Each wall is flat, endless, passes through zero and stands at right angles to its row. A trip goes straight from one point to another. List the walls that it crosses, first one first.

Walls:
(1): [ 2.7 -4.1 -2.2]
(2): [ 3.5 -2.2  4.7]
(3): [-4.6  4.2 -2.5]
Trips:
[0.3 4.7 5.5] to [ 2.0  1.6 -0.1] => 3
[-2.3  3.4 -0.2] to [1.3 4.1 5.2] => 2, 3
[ 3.0  2.7 -0.1] to [-0.4  3.1 -0.2] => 3, 2
[ 2.1 -6.2  0.3] to [-0.5 -1.7  7.8] => 1
[-1.5  2.3  5.2] to [-1.9  0.1  1.7] => none
[-0.5 -1.4 -2.8] to [-4.2  1.7  9.8] => 1, 2
[-6.4  1.6  0.5] to [-1.2  5.2 -3.5] => none
[ 6.1  2.1 -2.7] to [-6.6  5.9 -1.1] => 2, 3, 1

Walls:
(1): [ 2.2  3.5 -1.1 -0.3 -0.7  2.8 -3.6 -1.1]
(2): [ 3.3  3.5 -1.6  4.6  5.2  1.9 -2.2  1.7]
(3): [-1.1  2.3 -3.6  4.8  6.7  3.4  1.7 -1.5]
(4): [ 0.1 -1.4  0.6  0.8 -2.2  0.5 -6.4  4.2]
(5): [-0.2 -1.0  0.0  2.4 -4.6 -0.3 -0.3 -6.2]
(6): [ 0.0 -3.8  0.2  2.2 -0.4  0.3  5.4  5.7]
Trips:
[-1.9  2.3  8.0 -0.5  0.9 -3.2 -2.0  4.6] to [-2.7 -7.3  2.2  6.4 -0.5  0.3 -4.8  1.8] => 2, 5
[-6.4 -4.3 -5.8 -5.9 -4.5  0.1 -3.2  3.4] to [ 5.5 -6.2 -2.6 -3.9  3.8 -3.7 -1.5 -7.1] => 6, 5, 4
[ 2.9  0.1 -3.3  3.6  2.1  1.7  2.8  0.8] to [ 3.7  2.2  8.0  2.3  6.0 -0.6  3.5  1.6] => 1
[ 5.5  6.4 -4.5  2.2  3.8 -4.9  9.5 -6.6] to [-2.3  3.7  4.1 -0.1  7.5 -3.7 -1.2 -0.4] => 5

Walls:
(1): [ 0.4  2.4  0.2  3.4  2.7 -2.5  6.7  2.3 -3.1  1.9 -5.1  3.9 -2.2  2.5]
(2): [-3.1  5.7  4.3 -8.0  5.6  0.4  1.4  0.1 -0.9  0.2 -6.1  0.2  5.2  2.3]
(3): [ -1.9  -2.0  -1.3  -0.4  -1.6   2.3   5.3   2.0  -3.0   0.9 -10.8  -4.8
  -0.4  10.1]
(4): [-0.9 -1.9  1.2  3.3 -5.8  0.7 -3.0 -2.6  7.0  1.8  0.4  3.9  2.4  3.5]
Trips:
[ 0.3 -5.1 -2.3 -2.0  7.2 -2.7 -2.6 -2.8 -3.0 -6.1 -0.3  4.1  1.5  0.8] to [ 7.7 -2.2 -2.3  2.3  1.7 -3.9 -0.7 -1.6 -3.2  1.0  7.3 -6.1 -4.9  1.3] => 2
[-4.3  1.0 -1.0  5.4 -3.1 -1.0 -4.1 -0.1  0.1 -7.4 -0.9 -3.4  1.8 -3.4] to [ 2.2  3.2 -1.4 -2.6 -5.8 -1.4 -7.6 -0.9  1.1  5.9  4.2 -1.3 -0.1  0.3] => none
[ 3.2  2.2  3.7 -0.5 -6.2 -2.3 -2.1 -0.7  0.8  0.3  8.2  0.1 -2.4  5.9] to [ 0.6 -4.6 -0.8  0.0  1.2  1.9  1.5 -0.6  8.8  1.9 -0.6 -0.9  4.6 -1.5] => none
[ 0.4  0.2  1.5 -0.6  1.2  2.8  2.0 -2.3  3.1  0.3 -1.9  8.2 -1.4 -0.5] to [ 4.3  4.8  1.9  3.8  1.9 -0.1  4.9 -3.7  0.0 -4.3  2.6  1.6 -0.4 -1.4] => 2, 4
[ 0.8  2.1  1.0  3.6 -1.6 -2.3  0.5  2.9  1.3 -0.6 -6.1  1.4  6.8 -7.5] to [-0.1  9.3 -1.6  2.3  0.8 -3.2  4.0  1.8 -4.1  3.6  4.4 -0.3 -0.3  0.8] => 4
[ 2.4  0.3 -3.0 -3.2  0.8  4.3  3.6  2.5 -8.8 -4.8  0.7 -3.2 10.9  1.5] to [ 1.9  1.7  4.6 -3.6 -4.8 -4.7 -2.5 -1.6 -2.5  2.7  5.1  1.0  1.1 -6.7] => 3, 2
[-1.6  5.2  2.5 -0.4 -7.9  5.9 -1.3  3.9  2.2  1.7 -1.9  2.7 -1.3 -1.1] to [-6.4  3.1  4.2  1.1 -0.3 -2.7 -6.4 -1.0  1.9  5.4 -1.2 -6.0  5.0 -1.6] => 3
[-3.3 -2.4 -2.1  0.7 -5.3  0.4  0.8  0.6  1.1  0.8 -7.1 -5.4 -2.9  3.7] to [-4.3  6.7  5.2 -1.9  0.5 -2.1  1.6 -3.9 -0.1  1.2  1.2 -4.2  2.1 -2.3] => 2, 4, 1, 3

Walls:
(1): [-4.9  3.2 -4.8 -1.2 -5.2  3.0 -2.0 -6.9  0.8  6.9  5.7 -3.6 -3.1  3.7
 -0.7 -2.3  6.0  5.9  4.7 -0.3  4.1  3.2 -0.2 -0.5]
(2): [ 6.4  0.9  5.1  3.6 -3.6 -0.8  6.6  5.1 -4.1 -0.6  7.4  3.4 -8.0  2.7
  0.9  1.3 -2.2 -3.6  2.2  1.1  1.6 -0.5 -5.3 -4.8]
(3): [-0.8  0.0  2.4  2.7  3.1 10.2  2.7 -1.1  4.5  4.6  1.7 -3.2 -3.8  4.3
 -2.1 -6.8  2.9  6.0  2.1  1.7  1.8  6.9  1.4  0.5]
(4): [-4.7 -3.5  0.0 -0.3  5.5 -7.1 -3.3  1.7  4.0 -2.6 -1.7 -4.9  7.7  5.7
  0.7  0.5 -4.0 -1.8  1.2  1.4 -0.3 -2.4  2.9 -0.5]
(5): [ 5.1 -4.3 -2.4 -1.9  3.5 -0.2 -1.0  1.9  0.1 -0.2 -3.4 -3.0  0.1  6.8
 -5.1  3.1 -3.1  3.2 -3.1  1.2  0.8  1.7  6.5  5.8]
Trips:
[  3.5   2.1  -1.7  -2.5   1.9 -10.6   3.5   5.1  -1.2   3.0  -3.6   2.6
   4.7  -1.3   3.4  -1.4   5.8   2.8   3.5  -1.5   0.3  -4.4   0.9  -1.3] to [  0.4  -3.1   5.0  -5.6   5.0  -0.6  -1.6   5.3   0.1  -1.1   7.2   2.0
 -12.3  -6.8  -1.7   2.4   1.3  -3.7  -2.4   2.2  -1.5   0.5  -1.8   0.2] => 2, 4
[-3.5 -0.9  7.1  3.4 -3.2  3.5  5.9 -0.5  2.6 -0.5  0.0 -0.2  1.2  5.0
 -2.1  1.2 -0.8 -3.5 -0.4  2.4  4.6  1.7  1.4 -3.4] to [-0.8 -4.8 -3.0  2.0  4.7 -4.8  1.4  5.0  1.0  2.6  4.2 -7.2 -2.2 -1.3
 -0.4 -7.0 -1.7 -1.2  0.3  3.4 -0.7 -0.9 -4.9 -1.7] => 1
[ -0.8   4.1   7.4  -1.6  -6.4   0.5  -2.9   0.4 -10.0   1.1   5.3  -0.4
   0.4  -0.1   0.2  -1.8  -3.3  -2.0   1.1  -1.7  -1.0  -2.9  -4.9   0.5] to [-0.4  0.0 -6.2 -3.7 -2.5  4.7  2.0  5.6  1.3  3.4 -2.9  0.0  2.0  1.7
  2.0 -5.6 -0.9  2.2 -0.5  5.3 -3.6 -0.8 -6.4 -0.4] => 3, 2
[-4.4 -5.5  3.7  3.0 -0.8  7.5  5.3  1.4  2.4 -1.5 -1.0  1.9  4.7  3.7
 -0.4 -1.3  6.5 -0.9 -3.6 -5.0  0.0  6.7 -2.0  7.8] to [ 0.2  0.5  3.6  1.1 -0.4  7.1 -9.0  4.5 -3.3 -2.5  5.2  2.2 -1.8 -0.4
  6.5  1.2 -4.4  2.5  0.9  1.1 -2.1  0.8  2.3  2.0] => 1, 2, 5
[-2.2  1.6 -2.0  1.6  1.4  1.5 -2.7  1.0 -9.0  5.7 -0.8 -2.3 -4.9  7.1
 -2.9  2.5  5.7 -6.8  1.3  1.6 -1.1 -6.4 -1.7  1.6] to [-0.1 -1.5 -1.6  5.8  4.2  4.8  1.9  2.9 -0.5 -0.5  2.4  4.9 -3.6  0.3
  1.3  2.4  2.5  6.6  4.4 -4.0 -2.3  3.6  2.8 -1.3] => 3
[ 3.0  1.9 -0.9  2.7 -2.1 -7.0 -3.1 -9.5  4.1 -1.5 -1.5  1.9  3.3  7.6
  6.1  4.6  4.3  1.3  2.0  2.1  6.1 -3.5 -0.4  0.2] to [-1.7  1.7 -1.7  4.2 -5.6 -2.4  5.8 -4.3 -1.3 -6.2  6.0  6.4  2.3  0.7
 -1.2  8.1  5.7 -4.3 -4.0  1.6 -3.2 -3.8 -1.5 -1.7] => 5, 2, 4, 1
[ 0.4  2.8  2.2  3.3  1.1  3.4 -0.4  3.1  0.1 -2.9  2.5  0.6  2.5  0.4
  4.3 -0.3  4.4 -1.8  2.1  3.0 -0.9 -1.6 -2.9  0.2] to [ 2.3 -5.9 -2.2  1.8  6.9 -1.7  2.6 -3.8  5.6 -1.2 -5.0  0.9 -3.4 -2.2
 -4.7 -6.3 -1.9 -1.4  3.6  5.3 -3.2 -2.6 -0.4 -1.6] => 4, 2, 5
[ 1.9 -2.6 -2.2  2.3 -2.8  3.3  3.5 -2.8  2.0  2.3  1.3  0.8 -3.4  3.0
 -1.0 -2.6 -1.7 -1.1  0.5  1.4  2.0 -2.9 -0.9  3.4] to [ 3.0  0.4  2.6 -0.7  1.1 -5.8  6.1 -1.9 -6.1  6.8  8.5 -1.2 -0.8 -1.1
 -1.0  1.4  0.4  1.6  2.4 -2.2  3.9  3.0 -0.4  2.7] => 5

Walls:
(1): [ 3.6 -3.6  0.0 -3.4 -0.6 -0.4  1.9 -2.0  0.0  2.2 -2.6 -2.6 -1.4 -4.0
  3.1 -6.8  5.6 -1.1  2.8 -1.5 -2.5 -4.1  0.6 -1.6 -3.1  0.9 -4.7  5.0
 -2.7 -3.8  3.5 -3.9  3.2  1.4 -1.9 -7.9  0.3 -3.2  0.0 -5.4 -1.4  1.9
 -2.1  3.5 -6.5 -1.9  1.5 -1.8]
(2): [-1.7 -1.8  9.1 -0.6  1.9  2.0  2.5 -0.8  1.8  9.3  1.7  2.7 -0.6 -4.0
 -1.9  3.6 -2.9 -0.5 -3.6 -6.7  4.4 -0.1 -5.0  4.3 -1.6 -1.8  2.5 -5.1
 -4.3  0.7  3.6 -3.5 -1.2  0.9  0.9  6.5 -2.2 -0.1  2.1 -3.6 -1.2 -2.5
  0.6  5.2  1.7 -2.9  5.2  4.4]
(3): [ 2.4  0.3 -3.3  2.6 -1.4  0.3  0.6 -3.2 -0.2 -3.5 -6.1 -1.5 -7.8 -5.8
 -3.1 -1.0 -6.7  1.6  1.3 -6.0 -3.4  0.0 -1.2  2.2  1.1 -1.0 -5.4  1.4
 -4.0  5.8 -3.3  1.2  1.2  1.3  2.3 -3.8  7.8  0.1 -1.9  4.2  0.9  3.4
 -3.0  1.7 -0.5  3.2  3.9  3.0]
(4): [-0.4  2.0 -5.2  3.6 -2.9 -3.6 -3.5  2.9 -8.7  1.8 -5.0  7.3 -4.1 -0.6
  0.1 -5.7  0.3 -3.3  0.9 -2.7  4.2  0.3 -1.3  1.1 -1.7 -6.6  2.0 -5.9
 -4.6  2.5 -1.7  1.0  1.2 -5.0 -3.5  6.8  0.8  5.9  5.9  4.8 -1.9 -3.9
 -2.7 -4.7  1.4  2.6  0.9  1.8]
(5): [-1.3  1.7  2.6 -8.5  1.7  2.0 -4.6  3.9  4.1 -6.0  3.3 -5.6 -5.5 -0.3
 -0.4 -6.7  1.9 -4.3  2.8 -6.8  2.7  4.3 -3.9 -2.8 -0.3  2.3  0.0  1.0
 -3.3  6.5  1.5  8.0  2.2  0.5 -5.2  3.6  1.0 -3.4 -2.8 -1.1  0.4  2.5
  0.2  1.4 -3.9  5.6  0.5 -0.6]
Trips:
[-2.0  5.5 -4.1 -8.1  2.6  3.1  0.4 -1.4 -5.6 -2.1  8.6 -0.7  2.2 -4.8
  1.4  0.1 -3.9 -3.9  2.1 -6.4 -1.7  2.0  4.5  1.9 -2.2  1.3  1.8 -0.7
 -1.7 -1.7 -6.2  5.0 -2.6 -3.5  2.0 -0.6 -6.2  4.4  2.2 -5.0  0.3 -0.1
  8.3 -4.9 -0.1  6.1  6.9 -0.2] to [ 0.3 -4.5 -0.3  5.4 -1.4  3.4 -1.2 -6.5  2.0 -3.4 -0.8  2.0  2.5 -2.3
 -2.0  2.2  0.5 -0.2 -2.0  4.0  0.6 -0.1  7.6 -1.7 -1.4 -2.4  7.5 -1.0
 -2.5  0.8 -6.5  1.5  2.1 -1.9  1.5 -4.3 -5.4  0.5 -0.9 -4.7 -4.6 -7.4
  1.3  3.1 -0.6 -3.7 -2.9 -2.3] => 2, 5, 4
[-4.1  0.0  0.7  3.3 -1.0  3.9  6.5  6.1 -3.0 -0.5  1.0 -0.5 -1.9  4.3
  3.9 -4.1 -0.4 -0.7 -5.4 -3.0 -3.1 -1.8 -1.1 -7.9  1.3 -2.0  2.0 -6.3
 -1.0  4.4 -2.2  6.3  6.8  3.3 -1.2 -3.7  5.0  1.9  0.2 -2.0 -1.2 -2.5
  3.9  2.5  3.3 -0.5  3.9  5.9] to [ 8.3  3.1  3.9 -2.2  1.9 -1.5 -7.8 -0.2  0.3  4.6 -0.9 -4.6  0.2 -1.2
 -4.4 -3.0  1.9  0.8 -0.7 -1.5 -2.8 -1.4 -2.4  5.4  3.1  3.3 -1.3  1.7
 -1.5  3.4 -6.8 -2.8 -0.2 -1.7  6.5 -6.6 -1.5 -1.7 -2.8  2.1  0.0  1.5
 -4.8  0.3  8.0 -2.1  0.5  1.5] => 4, 1, 5
[ 0.2 -0.8  1.2  3.9  2.4  4.2  2.4 -2.9  2.8 -7.4 -3.0  5.4 -4.5  1.0
 -2.5 -1.5  7.0 -1.4  1.3  1.9 -0.8 -0.6 -2.9  2.1 -7.0 -0.6 -9.9  0.0
 -5.8  2.9 -0.7  3.7  4.5 -9.0  4.7  2.2  8.2  5.4  4.0  1.1  0.6 -1.8
  4.5  2.0 -0.1  2.0 11.0 -1.4] to [  7.0   1.0   4.3   5.6   1.1   5.2  -0.3  -0.1  -4.3  -5.6   5.0  -4.3
   1.4  -3.1   8.2   3.1  -2.5   2.1  -1.6   2.6   3.4  -6.6  -3.0  -2.5
  -3.9   2.5   6.4   3.0   4.9  -0.3   5.3   4.4  -0.8  -4.8   4.3   2.5
   4.7 -10.3  -0.4   4.9   2.3   0.7  -2.7   1.5   3.3  -6.2   0.2  -1.5] => 2, 1, 4, 5, 3
[-2.1  0.0  0.2 -1.3  5.4 -0.6 -1.4 -1.5  2.1  6.6  4.0  3.5  4.7  0.6
  2.2 -4.8 -4.2 -4.3  3.4 -3.1 -7.0 -1.3 -3.7 -1.2  1.5 -1.0 -0.4 -0.7
 -1.8 -6.1  6.6  1.4 -1.2 -4.2  1.3  0.1 -8.5 -6.0  0.7  3.2 -1.4  2.2
  4.8 -2.3  6.9  5.6 -5.0 -3.4] to [-1.1  0.9 -1.7 -3.1 -5.7 -0.1  3.6  0.4 -0.6  2.5  3.2  3.5  4.0  1.0
 -0.9  0.0 -6.4  1.7 -3.3  1.0 -1.9  0.0  0.0 -0.1 -3.5 -2.1 -1.8 -1.1
  5.7  1.8 -1.7 -3.8  0.9  3.6 -0.1  0.0 -1.7 -0.2 -1.4  0.8 -2.4  1.2
  3.9  1.1 -3.6  0.8  1.6  0.3] => 5
[ 3.8 -4.1  1.3 -4.5  3.8 -2.3  1.6  7.5 -0.5  0.8  2.9 -2.8 -4.5 -3.8
  0.3 -1.4 -0.6 -3.3 -4.9 -0.3 -4.9  0.3 -0.7 -4.0  1.6 -0.4  5.2 -0.3
  5.0  2.1  6.4  5.8 -2.0 -4.6  4.3 -0.6 -2.6  0.5  6.2 -2.5  4.9 -2.6
  4.9  0.5  0.4 -4.0 -2.1  0.5] to [ 5.3  4.1  9.3 -0.8 -0.1 -5.8  4.0 -2.6  0.6 -1.0  3.2 -5.3  1.1 -0.7
 -6.3 -1.0  0.7 -3.0 -3.3 -4.7 -5.4 -5.0  5.1  1.7 -3.7  0.4  0.0 -3.0
 -1.1 -4.1 -1.3  2.4  2.7  0.6  4.3  0.2 -0.4 -2.8  1.8 -2.1  1.1 -4.6
 -8.6 -0.9 -2.6 -3.8  2.0  0.6] => 1, 5, 3
[ 2.8  1.1 -1.4 -4.7  7.0 -6.2  0.1 -5.1  1.9  6.5 -0.8 -7.1  5.9 -0.7
  0.0  0.4  2.3 -1.2 -4.3  1.6 -3.1  0.3 -0.1 -0.9 -3.7 -5.6 -0.8 -3.6
  4.9  1.0  2.7 -0.5  0.2 -1.0  1.6 -3.3 -1.7  3.6  2.9 -0.4 -4.0  1.9
  7.0 -3.6  7.1 -3.1 -4.0  1.6] to [ 2.3  1.0 -1.2 -2.0 -1.4  3.8 -2.0  1.2  0.5  0.4  8.0  2.7  4.8  0.5
  4.9  1.2  1.0  6.6 -1.9  0.8  5.9 -8.5 -2.0 -1.8  1.4  1.4 -0.8  0.9
  5.3 -3.1  4.1  2.2  1.8 -2.0  3.0  3.5 -1.7 -0.1 -1.4 -1.1 -0.6 -1.9
 -1.9 -6.6  1.3 -2.7  0.2 -3.9] => 2
